Rows are points. Examples show where two turns around zero, p and q, send a point. Write where each new point lands after one turn and then the other. Backwards means that the second turn is done in reverse. Each puzzle has new turns, and all numbers are rounded.
In the rows, zero is written as 128.

Turn p:
[160 135] => [ 98 140]
[106  98] => [163 141]
[122 146] => [123 110]
[99 91] => [173 143]
[153 171] => [ 83 106]
Turn q:
[ 91 106] => [100  96]
[158 129] => [156 138]
[170 132] => [167 145]
[ 93 144] => [ 90 132]
Where do these land?
q, then p: [108 137] => [145 114]
p, then q backwards: [156  84] => [146 177]
p, then q: [119 163] => [127  92]

Turn p:
[ 96 121 125 110] => [125 103 138 154]
[194 128 111 129] => [154 138 102  71]
[ 95 152 132 106] => [107 110 113 162]
[138  84 107 135] => [165 120 157 112]
[109 151 163 114] => [ 83 123 122 143]
[166 108 153 118] => [116 122 138  80]
[ 98 151 105 186] => [148 181 129 173]
Turn q:
[113 144  85 168] => [177  99 144 107]
[128  89  95  86] => [114 137 181 164]
[126 142 155 101] => [115 144 101 150]
[116 132 150 178] => [143 134 109  78]
[157 132 155 107] => [ 91 125 107 141]
Where do these land?
p, then q: [ 85 104 153 170] => [133 147  71  94]
p, then q: [122 138 170 122] => [157 161 126 131]
q, then p: [150 143  89 138] => [133 121 167 101]
q, then p: [132  96 105 104] => [ 92 149 147 134]
q, then p: [114 136 115  94] => [130 167 131 124]
p, then q: [108  98 115 120] => [ 98 135 126 104]
q, then p: [185 181 150 147] => [193  91 159 145]

Turn p:
[100 153 114 162 145 129 121 112] => [ 94 119 110 131 108 156 103 132]
[154 127 140 131 135 114 158 108] => [156 135 152 120 135 154 116 129]
[158 108 121 146 139  99 139 124] => [149 120 149 139 133 155 129  97]
[119 151 106 133 143 125 111  99] => [110 143 112 135  99 156 128 133]
[133  95 165 107 105 145 122 146] => [153 122 121 102 153  86 144 123]
[125 114 141 115 135 112 139 137] => [148 126 124 140 150 125 125 129]
[113 137 103 120 131 159 128 129] => [ 96 128 127 127 124 127 146 153]
[132 118 124 128 104 111 135 135] => [128 141 141 133 142 117 124 108]
[118 149 138 110 115 159  99 162] => [116 118 116 126 107  76 137 149]
Turn q:
[128 155 143 145 149 132 111 123] => [142 148 110 141 124 105 139 113]
[132 122  90 127 107 123 118 134] => [103 123 133 110 154 121 111 138]
[121 139 116 115 126 117 119 104] => [124 131 134 111 135 126 123  99]
[146 130 144 133 119 128 146 117] => [134 140 118 128 127 155 138 131]
[144  31 149 131 144 145 124 133] => [177  55 114 117 123 146 128 177]
[107 131 108 117 120 147 137 123] => [121 137 148 110 115 123 107 131]
[146 135 115 141 132 115 168 136] => [124 145 131 155 144 157 110 137]
[116 138 144 136 139  98 125 130] => [121 120 116 153 123 127 134 103]
[115 142 136 133 112 133 117 139] => [108 135 122 126 114 114 138 130]
[125 155 134 100 131 141 115 139] => [125 143 154 126 122 107 152 122]
Where do these land?
p, then q: [148 111 132 103 133 142 138 109] => [140 147 152 144 132 146 141 141]
q, then p: [123 172 128 143 109 123 113 125] => [105 155 120 145 122 144 102 144]
p, then q backwards: [130  86 109 132 152 148 102 121] => [146 119 169 118 108 100 107 121]
p, then q: [121 100 154 124 127 128 138 115] => [155 129 151 130 150 123 128 124]
p, then q: [120 108 140 112 159 152 138 128] => [142 117 152 147 139 132 116 159]
q, then p: [116 144 116 136  96 128 131 153] => [104 128 104 143 137 112 106 136]
p, then q: [128 150 129 122 118 101 115 147] => [109 132  94 127 141 125 130 115]
q, then p: [112 168 100 143 111  97 132 129] => [100 139  84 132 112 148 106 136]
p, then q backwards: [154 113 144 137 147 134 145 125] => [141  99 131 104 139 131 133 114]

Turn p:
[156 171 117 105 175 153 144 105 127 173 117] => [135 118 126 110 136 159  60 139 108 163 162]
[165 117 108 150 162 116 124 136 152 107 165] => [144 131 110 100 102 155 131  74 136 137 111]
[140  91 122 135  93 146 133 108 103 113 151] => [149 158  91 153 145 139 156 136 141 118 117]
[123 159  92 158 143  86 126 119 107 153 150] => [178 103 129  89 120 126 104 132 109 100 110]
[ 99 171 159 123 147 127 135 102 128 140 168] => [114 136 142 124 112 143  79 157 111 122  83]
[128 140 169 135 104 154 108 134 132 122  88] => [106 119 165 171 146 128 129 134 157 128 142]
[134 130  83 136  91 153 123 100 143 109  95] => [154 137 130 167 117 144 150 125 115 105 180]
[122 113 152 121 133 142 101 158 159 164 147] => [ 94 112 144 128 161 139 137 104 104 151 100]
[133 102 165 106  91 151 168 175 134 102 124] => [ 79 184 136 125 156 111 162 127 160 134 138]
[134 106 134 109  85 105 107 115 137 105  83] => [119 106 135 151 114 127 185 154 149 124 157]
[110 143 121  94 175 110 127 172 100 112 110] => [ 91 102 107  94 116  79  98 120 137 123 145]
[ 91  94 116 165 138  93 139 112 114 137 139] => [173 128 122 124 113  87 144 134 110 133  89]
Turn q:
[144 127  93 110  99 157 135 124 111 142 109] => [115 117 165 129 145 123 154 137 129  88 138]
[139 134 115 169  97 158 159 157  79  88 184] => [110 158 139  79  94 147 193 115  74 127 113]
[110 134 118 135 136  88  98 141 181 131 122] => [169 101 128 144  95 125  92 139 147 152 130]
[167 136 112  85 105 147 134 140  99 135 105] => [107 105 151 102 164 121 162 136 150 101 140]
[118 186 133 142 155 100 119 121 147 125 105] => [172  95  90 148 132 132 125 125 138 134  94]
[ 99 114 154 128 189  80  79 128 148 122 129] => [131 112  99 161 120 144  77 120 149 198 124]
[173 118 122 100 103 126 158 108 126 125 127] => [113 135 143  92 156 103 128 161 129 104 122]
[134 114 101  92 113 166 152  95 128 113 119] => [105 145 159 122 152 148 122 151 133  78 119]
[ 77 118 157 146 136 116 127 152 122 110 132] => [146 143 118 126 116 154 110  82 114 157 138]
[137 176 128 100 106 134 115 114 126 158 155] => [119 119 130 127 115  93 149 114 168 103  92]
[106  79 159 183 129 114 100 112 112 118 127] => [105 131 114 147 113 124  91 103  68 159 150]
[144 105  84 119 132 152 174 123 100 153 129] => [119 164 169 140 161 124 167 156 119 114 136]
[109 107 170 155 123 115 139 139 133 134 136] => [140 154 107 120 118 114 109 102 108 146 150]
[135 144 145 128 168 138 102 136 180 139 113] => [142 114  81 156 111 137 113 149 166 129 144]
Where do these land?
q, then p: [144 147 138  31 103  74 142 160 137 129 172] => [ 58  97 168 103 101 164 157 155  97 188 153]
q, then p backwards: [123 135 142 127 134 150  89 149 172 131  95] => [157 150 105 119 139 131  97 105 104  97 101]
q, then p: [108 154 129 132 111  90 141 133 138 144 156] => [141 106 148 114 127 154 146 157 148 141 152]
p, then q backwards: [131 120 129 146 158 122 112 124 135 153  74] => [122 118 115 134 123  82  96 154 124 149 105]
q, then p: [112  91 155 140 147 147 125 168 159 105 107] => [123 140  97 137 156 175 114 106 100  99 110]
p, then q: [118 144 132  95 168 112 141 137 138 123 202] => [122  84 174 143 155 155 122  92 154  91 125]
p, then q: [164 100 163 162 122 143 108 155 165 133 131] => [136 165  87 168 153 114 104 138 126  95 129]
p, then q: [129 125 105 143 124 144 110 149  92 140 106] => [115 132 123 135 123 134 116 165 116 167 113]
q, then p: [138 117  83 152 130 137 151 104 119 119 105] => [124 137 120 125 147  94 103 111 173 125 121]
q, then p: [115 130  90 153 118 172 147  78 106 143 120] => [144 148 141 147 107  86  99 123 183 104 122]
q, then p: [129  98 158  82 100  87 106 124 128 121 176] => [ 88  74 151 136 121 139 148 173  90 134 117]
q, then p backwards: [139 144 138 135 142 150 149 108 102 123 115] => [123 110 119 116 100 143 116 141 119 137 157]
q, then p: [137 154  93 143 104 119 117  91  90  98 106] => [131 128 102 155 131  71 133 139 166 157 138]
p, then q: [107 134 136 150 131 146 157 112 111 129 127] => [137  90 104 125 119 115 141 126 128 141 123]

Turn p:
[ 99 167 121 135 100  90 100 142 138 139 120 108 139 110] => [134 139  79 143 163 152 121 144 152 162 124 130 121 121]
[125 169  47 106 132 135 144 111 156 148 133 138 125 107] => [167 136  96 157 116 112 123 165 130 114  85 121 183 101]
[ 99 141  74 131  70 118 195 128 168 120  96 122 128 167] => [209 136 112 141 142 106  88 186 107 115 116 175 114 148]
[105  94 132 123  98 140 111  74 164  92 144 131 121 130] => [150 145 182 149 123 184 121 127 134 119 130 165 138 124]
[167 137 156 130 135  83 121  89 115 101 154 161  90 122] => [117 130 162 102 110 131 196 130 146 169 125 151 151 140]
[136 118 111 107 126 132 140 150 105 117 133  98 128  89] => [108 150 124 142 121 129 125 150  89 139 124  92 125 124]
[127 160 153 131 133 100 106 151 170 104  98  92 108 169] => [111  90 103 100 136 147  84 144 140 169 137 172 131 150]
[116 118  97 148 123  91 139 158 146 165 144  80  95 154] => [125  91  86 163 141 114 131 166 101 135 165 163 119 109]
[138  86 199 144 149 114  83 144 150 125  95 153 147 114] => [116  93 148 119 117 164 123  77 170 149 169  96 106 168]
[105  76 128  91 101 175 155 152 120 139 143 129 101  87] => [121 164 172 196 119 101 103 118  90 127 142 103 120 125]
[125 148 123  99 152 153 190  95 136 140 141 142 176 111] => [141 127 136 144 111 112 136 128 126  84  45 110 119 141]
[107  82 117 118 155  99  74 120  89 118 111 132 162  84] => [116 167  98 134  91 188 153 102 136 121 160  80 118 129]
[175 120 114 141 153 144 123 154  83 140 205 147 159 120] => [ 76 128 147 115 141  97 182 150 137  80 136  77 133  98]
[192 168 144 145 140 134  95 107  78 131  93 131 136 144] => [120 124 110  43 152 124 154  89 118 137 122 111 161 133]
[102  98 150 165 141 142 142 125 142  90 140 139  94 117] => [134 119 180 130  92 133 119 126 135 148 144 143  94  98]
[128 174 144 141 123 158 143 138 128 188  88 111 143 171] => [142  94  85 110 176  87  95  88 119 112 105 142 122 133]
[129 121 166 121 145 167 114 139  87 119 136 161 125 179] => [ 89 145 154  88 124  94 119  86 144  97 147 145 122 134]
Turn q:
[159 111 132 166 136 103 129 170 136 154  87  77  85 173] => [155 145 153 191  72 137 108 124  84  94 132 128 154 160]
[116 179  95 102 103 144 120 120 103  69 134 124 169 124] => [129 128  97  50 152 132 105 151 152 149 122 144 157 150]
[159 108 135 103  86 115 138 159 171 151 131 120 110 120] => [ 94 109 118 158  99  95 129 109 120 126 161  91 138 151]
[145 101 119 150 186  80  87  96 157 143 139 138 120 128] => [146 141 151 165 127  88 101 103 110 133 106 145 120  59]
[104 138 110 135  90 157 124 148 110 111 113 136  97 104] => [112 105 129  97 132 126 167 153 102 120 123 142 138 163]
[129 149 166  84 135 157 135  93 173 121  85 150  97 114] => [107 114 101 148 182 143 160  97 121 121 100  82 168 118]
[100 128  95 178 109  86 132  85 153 110  94 120 118 172] => [122 143 152 117  87 159 105 159  77 149 103 120 169  82]
[123 106  93 120 114 173 108  88 122 142 143 113 168 108] => [110 106 151  70 127 125 125 115 167  93 136 136 125  97]
[134 115 164 168 136 174  92 103 119 131  73 134 137 122] => [155 125 108 116 139 158 150 119  99  55 109 125 121  97]
[164 109 112 110 108  90 120 131 126 175 106 162 128 106] => [138  99 132 130  94  81 129 105 119 134 107  81  99 129]
[149 167 129 161 144 146 176 158 140  95 147 139 110 181] => [168 142 104 167 116 157 149 169 146 159 155 147 176 139]
[156 124 145 107 115 121 101 123 111 162 166 161 100 125] => [153 125 149 130 149  81 152 112 122 138 160  98 103 128]
[ 72 107 156 107 159  93 174  90  94 125 127  98 158 118] => [ 90 180 149 122 140 183 106 109 151 153  91 130  79 126]
[112 148 103  98 131 166 161 130 110 127 168 133 144 113] => [116 113 137 104 149 133 146 141 192 149 137 142 126 148]
[132 127 149 159 126  98 145 155 100 145 143  83 150  88] => [110 175 125 140 101 112 112 154 143 101 123 138  80 156]
[146  83 153 119 175 163 138 161  81  73 162 151 128 160] => [176 143 101 133 137 159 160  79 142 153 170 196 107 142]
[ 75 177 121 109 125 110  96 165 168 141 158 136 157 120] => [ 99  86 120 138 175 108  72 180 130 148 140 131 116 132]
Where do these land?
q, then p: [150  97 110 109 163 107 145 154 165  96 131 150 175 153] => [182 126 130 163 151 151 153 115 142 106 153 111 172  98]
p, then q: [ 84 120 117 169 129 166 155 112  73 163  90 120 158 133] => [139 176 145  92 137  78 161 103 121 139  80 134 174 135]
p, then q: [126 109  90 174 114 106 133 106 143 105 103 126  88  89] => [141 128 122 131 102  83 160 127 169  90 155 101 106 155]
q, then p: [165  92 162  86  81 159 168 106  91  97 139 147  82 131] => [133 122 132 147 139 103 153 145  83  85  45 182 122 133]
q, then p: [ 98 157  92 134 108 123  96 125  87  96 127 161  88 144] => [ 91 136 107 123 121  78 151 100 115 106 133 103 126 184]
p, then q: [159 121 151  87  93 154  93 169 141  79 106 129  80 135] => [153 118 144 131 186 134  70 143 131 116 174 107  78 116]
q, then p: [169 137  82 165 147 146  93 113 152 147 127  96 142 127] => [133 141 151 112 135 178 134 159 163 154 137  89 122 167]
q, then p backwards: [118 171 153 121 105 120 104 149 134 168 130 166 125 151] => [158 111 113 155  99 123 151 172 152 144 116 109 147 102]
q, then p: [157 114 165 159 173  92 100  96 133 113 160 123 122 120] => [140 129 110 105 125 125 171 136 155 184  91 105 145  97]
q, then p backwards: [167 156 132 130 119  90 108 128 117 136 137 122 143  85] => [117 157 113 116 127 142 167 169 101 134 116 157 140 133]
q, then p backwards: [ 86 117 130 131 155 130 117 120 166 155 163 118 177 106] => [ 84 140 147 156 136 154 111 166 149 122 176 107 134 146]
q, then p: [105 119  85 105 173 114 129 122 150 137 102 150 117 115] => [170 114 122 135 111 147 132  72 125 132 151 110 111 146]
p, then q: [ 84 110 165 132 105 104 143 131  99 157 150  71 142 164] => [157 123 167 138 149 137 190 144 107 169 100 170 133 118]
p, then q: [ 98 175 116 114 128 134 147 106 121 119 102 141 167 161] => [152  96 102 114 133 116 115 109 107 144  95 117 181 132]
p, then q backwards: [155 126 171 105 129 176 188 183 147 152 153 103 114 104] => [ 98 137 112  95 121  69  95 148 165 189 122 131  91  94]
